Each row of a before or after table is a point. The points were changed in one or more steps. Then noise was added and the rows were shuffled. The steps act on columns, c1 being the first. Name the steps. A step turns or swaps two columns, mirrors them in a line or flattens them onto one, adds a multiple of one to another, or multiplies or shifts one. Angles are multiples of 10 degrees, from the lower column toward the higher: turns from -170 to 170, lines from 10 to 170 but not 90. Use the fewest steps. Two steps may share a column if one is a turn and the other turns, adds or multiplies; they go together, in the order done. Otherwise the lowest column goes first.
(in the rows, 128 means zero)

Before (14 x 2)
73 105

53 112

55 142

89 105

65 117

166 99

164 137

164 167

150 99

137 128

163 109

157 196

159 101

158 140
After (14 x 2)
96 113

194 138

119 97

195 179

197 91

103 97

167 128

192 104

188 217

83 107

86 146

180 89

190 93

189 143
Steps: shift c1 by 30; multiply c2 by 1.3

Before (14 x 3)
120 160 156

99 191 81

165 138 77

158 175 131

193 123 120

155 187 136

71 118 135

96 132 151

173 110 144

145 199 114

191 193 83

195 198 109

75 151 128

135 177 105
After (14 x 3)
74 144 148

98 115 146

155 160 179

171 104 127

197 188 170

70 113 125

101 202 150

157 155 164

163 174 104

194 204 143

117 128 170

135 178 152

148 182 176

194 128 121
Steps: turn c2 and c3 by 50 degrees

Before (14 x 6)
111 153 106 175 183 71

229 162 120 85 74 168

103 154 130 114 73 164

107 158 57 216 83 132

104 156 105 102 95 176

162 119 131 81 139 78

110 122 45 144 85 96

126 33 124 131 205 149

217 145 113 138 144 158

176 71 97 175 83 140

177 161 95 114 165 161

116 126 133 116 109 101

143 151 92 93 82 141

119 162 77 126 89 149
After (14 x 6)
195 145 141 114 141 66

212 163 85 120 72 59

91 122 144 44 84 126

148 150 94 91 85 118

160 158 103 101 95 171

143 161 128 76 87 146

144 35 136 126 204 143

146 155 118 127 73 171

70 150 176 102 182 117

121 158 216 58 84 151

99 127 121 131 107 123

181 160 114 92 165 106

103 119 82 128 141 74

167 72 175 97 86 91
Steps: turn c1 and c6 by -60 degrees; swap c3 and c4

Before (8 x 8)
111 161 134 59 83 164 127 111

62 83 125 150 101 117 159 156

155 95 152 136 180 146 132 159

111 189 122 124 137 180 85 97

87 134 143 161 168 69 158 172

149 107 118 129 89 142 141 167

111 138 131 158 153 102 131 75

169 125 60 93 164 172 140 79
After (8 x 8)
154 113 189 156 187 245 128 129

122 112 149 139 71 156 113 128

137 180 237 123 160 199 182 115

102 121 71 110 181 94 134 118

120 113 182 135 137 127 104 185

120 86 98 96 88 112 88 129

200 137 212 143 110 167 162 80

105 96 7 100 118 42 142 190
Steps: multiply c1 by 0.4; turn c1 and c4 by 110 degrees; turn c2 and c7 by 80 degrees; multiply c6 by 2.5; turn c3 and c6 by -60 degrees; turn c5 and c8 by 50 degrees

Before (11 x 11)
116 140 63 104 150 115 162 148 133 144 96

138 120 128 122 97 130 213 147 132 130 136

132 122 157 136 109 91 152 195 131 89 137

128 124 125 131 101 160 178 180 107 78 165

54 145 121 117 121 149 147 94 147 125 144

152 134 137 111 92 127 159 184 140 142 163

62 135 107 145 108 136 145 83 106 145 146

131 108 76 109 126 128 120 133 142 91 103

133 99 134 142 132 145 167 169 134 112 158

73 101 121 101 124 134 137 108 106 89 179

108 126 62 124 126 108 147 133 156 108 141
After (11 x 11)
140 119 129 121 147 167 151 98 116 129 136

112 128 62 126 133 120 125 127 106 162 142

131 122 157 135 195 112 120 109 183 160 138

151 134 137 111 185 142 135 91 85 124 162

54 143 121 116 93 151 142 121 94 143 144

132 108 76 109 135 125 123 126 158 167 102

63 135 107 146 85 142 137 109 143 100 146

133 101 133 141 170 157 147 133 141 144 158

72 101 121 100 109 136 133 123 234 144 180

129 124 125 131 180 174 152 101 248 152 165

116 141 63 102 150 133 131 151 92 119 95
Steps: swap c5 and c8; flatten c6 and c7 onto the line at 30 degrees; turn c9 and c10 by 140 degrees; multiply c9 by 2.5

Before (12 x 12)
143 159 134 103 121 137 150 171 109 97 81 135

100 160 87 138 160 162 99 130 120 131 143 145

157 113 122 114 92 146 118 126 119 135 115 125

114 150 148 98 111 110 145 151 108 119 147 89

149 109 139 103 124 105 161 128 130 137 146 149

112 107 105 140 129 128 122 117 146 117 87 107

123 112 148 122 96 176 151 134 114 90 114 87

134 171 117 105 109 115 139 105 160 153 129 126

166 122 141 156 122 151 145 175 129 120 134 147

95 167 124 137 99 159 116 152 144 136 88 156

130 172 140 150 136 135 100 121 145 89 139 157

105 102 132 108 128 172 122 173 143 111 80 96
After (12 x 12)
146 115 128 114 94 175 133 122 117 122 110 135

156 122 81 157 114 185 132 150 130 145 146 120

104 151 110 98 99 82 125 154 109 90 154 120

113 111 123 120 87 248 154 148 114 88 138 90

140 109 129 102 107 68 134 139 128 149 165 138

94 103 85 107 130 238 160 141 146 96 92 110

106 105 138 141 133 127 153 102 146 107 97 115

122 171 138 151 150 146 102 136 147 157 111 91

132 162 86 103 110 152 178 140 109 134 115 97

84 166 104 137 104 204 151 129 143 156 94 136

125 170 147 107 103 96 133 114 158 125 139 154

90 160 120 139 173 216 97 88 119 146 118 129
Steps: shift c1 by -10; turn c3 and c8 by 80 degrees; add -0.5 times c7 to c5; turn c7 and c11 by 50 degrees; multiply c6 by 2.5; swap c10 and c12

Before (13 x 14)
134 171 105 126 185 153 103 173 145 150 160 130 146 160

173 38 168 156 129 129 107 140 128 145 125 134 112 108

148 165 173 206 91 133 127 138 98 153 149 136 97 171

138 171 130 128 162 185 127 140 151 108 23 131 140 58

120 73 93 121 178 155 129 113 120 155 106 128 93 163

150 138 117 125 10 141 139 137 141 131 146 116 156 164

156 126 103 135 172 132 116 105 160 52 164 79 125 172

112 106 111 227 113 134 140 102 249 132 142 107 117 161

114 170 102 114 156 128 120 113 106 147 128 66 100 40

111 149 230 147 182 139 100 118 104 157 73 132 107 166

162 163 131 120 180 145 113 97 154 148 166 116 96 159

147 165 135 123 187 140 179 144 110 138 103 130 157 159

113 102 111 124 170 199 114 93 137 155 171 116 131 139
After (13 x 14)
185 134 102 150 115 132 115 140 93 53 92 78 123 170

100 145 98 153 93 128 118 94 127 149 127 64 102 38

110 87 94 126 87 156 129 169 112 156 151 128 92 165

95 159 232 139 73 139 99 126 116 156 181 133 107 165

218 92 166 87 127 128 102 208 127 143 130 132 111 108

98 106 112 154 100 202 115 159 103 155 82 116 132 139

169 210 176 110 134 134 125 146 160 151 110 135 95 170

140 156 103 98 96 152 101 78 92 153 97 130 147 160

146 154 130 129 115 186 124 93 103 107 235 132 137 57

166 148 134 122 73 143 178 93 113 137 157 130 158 162

198 144 132 161 105 149 112 109 91 148 91 115 95 155

170 131 119 124 227 139 137 114 174 130 110 112 157 164

93 186 109 125 221 134 139 212 68 133 114 107 115 160
Steps: multiply c1 by 2; turn c2 and c4 by -50 degrees; turn c4 and c8 by 110 degrees; turn c5 and c9 by -140 degrees; multiply c9 by 0.7; multiply c11 by -1

Before (10 x 20)
147 138 104 167 132 128 138 111 125 96 143 105 146 142 155 115 176 130
 105 118

123 106 112 130 124 158 152 94 136 151 90 145 122 129 114 97 122 121 159
 143

102 123 128 152 102 145 124 109 150 139 70 137 109 128 125 109 141 127
 165 121

141 166 96 141 144 142 140 138 97 119 141 128 138 135 131 137 161 128
 116 129

111 141 102 113 128 149 121 122 114 116 144 129 133 123 131 112 149 120
 97 129

139 127 143 133 140 132 86 125 124 132 153 88 153 114 136 159 122 119
 137 125

134 123 104 116 149 105 95 141 121 119 144 105 134 141 140 144 126 111
 134 130

116 142 113 155 140 135 131 122 121 117 158 146 148 151 159 123 158 141
 122 128

96 113 122 136 123 149 147 68 133 110 73 146 105 144 98 125 123 140 166
 139

138 138 126 108 137 121 86 117 123 126 122 90 169 122 179 159 122 114
 148 119
After (10 x 20)
249 129 95 135 145 143 132 127 165 121 113 129 135 135 131 134 161 131
 114 131

177 116 106 170 136 134 117 152 157 94 122 103 97 143 137 114 176 134
 105 117

63 125 113 131 121 154 151 141 113 152 177 145 134 127 134 98 122 122
 155 142

154 146 114 154 140 135 107 148 156 118 104 145 100 154 142 126 157 145
 121 128

91 149 123 155 104 143 129 118 86 141 184 141 141 129 126 109 146 123
 168 116

169 120 131 107 133 118 64 135 188 131 136 89 68 121 137 164 122 117 147
 120

113 121 103 113 146 107 93 127 143 122 107 107 124 142 127 151 126 108
 135 134

148 147 96 112 124 149 121 140 148 117 117 127 132 119 125 114 153 124
 96 130

52 153 123 137 125 148 164 152 97 108 207 145 163 144 122 120 125 137
 166 140

137 122 143 134 133 133 94 141 161 132 107 88 89 110 121 162 121 118 140
 126
Steps: turn c1 and c2 by -70 degrees; multiply c1 by 3; turn c7 and c15 by 40 degrees; multiply c15 by 0.4; turn c8 and c11 by -150 degrees; multiply c13 by 2; turn c9 and c13 by -140 degrees

Before (12 x 24)
116 142 108 157 150 113 160 79 102 139 132 156 166 135 121 127 150 111
 138 91 145 130 129 146

153 140 153 103 122 168 102 85 123 106 107 149 154 162 135 62 112 140
 159 159 154 143 111 128

116 180 132 104 159 128 81 80 174 167 136 139 153 127 151 74 126 168 131
 148 167 146 184 138

96 143 84 149 159 171 132 131 111 112 89 119 100 140 146 132 97 96 134
 134 155 104 148 175

135 127 116 103 151 172 90 122 117 183 91 160 165 130 142 138 142 104 88
 136 94 155 131 132

135 103 89 105 112 108 115 157 135 112 131 96 162 122 82 122 125 146 73
 134 152 104 142 110

151 166 144 107 104 101 93 151 92 113 135 138 114 150 147 76 147 176 130
 93 94 165 150 92

150 128 152 136 129 91 88 124 146 111 162 95 171 142 88 98 137 126 136
 95 165 112 125 143

150 176 148 118 97 156 155 79 91 156 147 136 136 127 152 101 82 176 94
 106 93 90 120 119

122 173 101 164 154 158 151 137 147 131 143 153 129 161 126 121 131 160
 150 90 152 80 155 121

144 132 123 107 101 127 94 133 138 170 108 100 112 121 110 65 77 156 106
 86 160 158 117 146

130 160 87 125 157 126 124 93 109 114 119 154 87 164 82 143 115 144 144
 154 108 103 149 115
After (12 x 24)
130 88 148 117 159 126 168 92 110 141 119 114 87 121 71 144 90 144 144
 151 110 103 119 134

113 113 122 115 153 113 120 78 103 99 132 124 166 152 105 130 127 113
 138 91 145 130 98 159

135 155 149 130 111 108 160 157 135 154 131 130 163 126 71 123 133 149
 72 133 151 104 130 91

116 79 110 189 161 129 250 81 175 121 135 144 153 127 145 74 127 169 132
 149 167 146 135 143

149 142 174 106 131 92 138 124 147 133 161 161 172 138 129 100 116 126
 136 95 167 111 168 117

121 77 115 103 155 158 171 139 146 99 142 122 129 137 103 118 95 162 149
 90 150 82 88 141

149 77 117 166 94 155 105 79 91 115 147 135 135 85 158 101 122 177 93
 103 92 92 109 125

133 121 111 205 151 172 145 121 114 111 92 108 166 141 125 137 127 105
 88 136 94 157 162 153

153 84 119 131 104 99 181 151 92 154 136 112 114 149 149 75 110 175 130
 93 93 166 145 107

144 136 142 187 100 127 117 131 140 117 109 160 115 77 115 65 127 157
 105 86 160 159 165 122

96 127 92 95 161 173 168 132 110 121 90 169 102 98 100 132 110 95 136
 133 155 106 110 159

153 110 135 130 124 168 106 87 126 161 106 116 154 118 153 60 91 141 159
 159 152 143 162 140
Steps: turn c12 and c24 by 40 degrees; turn c2 and c12 by 160 degrees; turn c3 and c15 by 60 degrees; turn c4 and c10 by -130 degrees; multiply c4 by 1.3; multiply c23 by 2; turn c7 and c23 by -110 degrees; turn c14 and c17 by -80 degrees

Before (12 x 32)
133 113 91 123 125 138 131 112 102 109 114 137 108 128 95 150 122 117
 136 126 126 139 140 101 117 160 111 124 111 110 128 100

140 126 112 116 141 157 116 128 109 119 99 134 100 110 127 146 139 143
 105 122 133 138 124 121 123 126 126 109 109 113 100 132

172 159 141 136 100 128 119 114 179 155 142 155 136 151 146 93 122 123
 121 136 97 151 105 86 144 122 148 77 131 150 137 128

133 141 92 114 154 150 130 145 106 114 107 112 111 138 106 145 117 129
 141 104 135 111 137 128 125 163 114 129 158 141 151 103

167 151 145 119 136 119 107 92 118 142 153 164 131 117 166 135 142 108
 99 150 111 162 116 93 156 136 133 97 120 140 151 153

129 134 105 99 134 131 108 131 119 102 77 157 113 124 106 138 126 134
 144 136 147 137 150 142 101 146 109 124 129 132 124 102

131 104 126 142 142 137 136 124 118 125 113 130 134 123 112 146 108 137
 166 97 151 120 113 142 95 167 112 129 162 151 127 121

129 110 129 146 126 117 145 146 106 101 109 133 136 144 130 136 117 141
 113 105 138 104 111 127 104 157 119 130 159 152 148 89

136 162 133 108 120 132 109 108 124 136 141 177 111 112 126 133 138 134
 98 133 121 151 101 100 155 162 167 83 99 139 131 137

176 166 120 162 91 137 164 116 150 149 129 135 161 136 136 85 150 98 144
 152 118 124 115 128 123 142 152 92 143 155 161 122

123 123 121 141 125 131 117 153 109 113 106 107 105 123 105 168 131 142
 148 114 159 114 133 133 98 170 83 114 137 126 152 98

175 155 121 142 99 102 151 117 144 157 102 129 147 147 102 114 118 128
 139 125 114 109 129 135 99 135 143 112 152 130 160 140
After (12 x 32)
130 109 129 144 121 117 146 144 104 100 110 122 135 148 129 131 99 141
 113 105 127 107 111 137 103 154 119 131 161 152 147 88

248 164 113 161 126 137 162 114 148 148 130 127 160 96 134 71 183 97 145
 153 126 123 115 118 125 142 152 92 146 155 162 122

140 112 69 124 113 137 130 110 101 108 113 128 109 140 96 144 111 115
 135 127 102 139 140 132 116 159 112 123 111 112 130 98

239 160 151 136 125 131 116 113 177 156 143 145 136 122 147 83 113 122
 120 132 81 150 102 101 143 123 147 78 132 149 137 130

142 140 70 115 137 151 129 142 108 114 106 101 109 159 104 159 99 131
 142 103 128 112 137 135 125 164 114 128 159 139 150 104

136 105 125 142 124 138 136 120 119 125 113 117 132 140 114 154 78 135
 167 100 146 120 115 148 97 171 115 132 161 152 126 122

227 152 157 118 132 119 108 90 117 141 153 154 134 124 165 136 162 108
 99 149 91 162 116 118 155 136 134 97 121 139 151 156

131 134 92 99 128 131 109 129 119 103 74 147 113 128 104 139 124 135 142
 137 145 138 149 146 101 145 108 125 130 132 124 104

160 128 100 116 128 157 114 129 109 122 99 124 99 127 128 149 155 147
 105 121 123 137 126 135 122 127 125 109 108 115 102 133

114 124 118 140 100 130 120 155 109 115 104 99 106 144 105 155 135 140
 147 113 139 113 133 154 97 171 81 113 137 127 147 96

147 163 133 109 118 131 107 108 123 135 141 168 111 108 126 126 154 132
 101 133 98 151 100 129 154 161 167 82 100 141 130 132

249 155 114 141 115 102 149 117 146 158 102 119 148 126 99 99 104 127
 139 126 134 109 127 112 97 139 143 112 150 130 162 139
Steps: multiply c1 by 2.5; multiply c3 by 1.6; turn c5 and c16 by 40 degrees; add 0.7 times c16 to c14; shift c12 by -10; multiply c17 by 2.5; mirror c21 and c24 in the line at 40 degrees
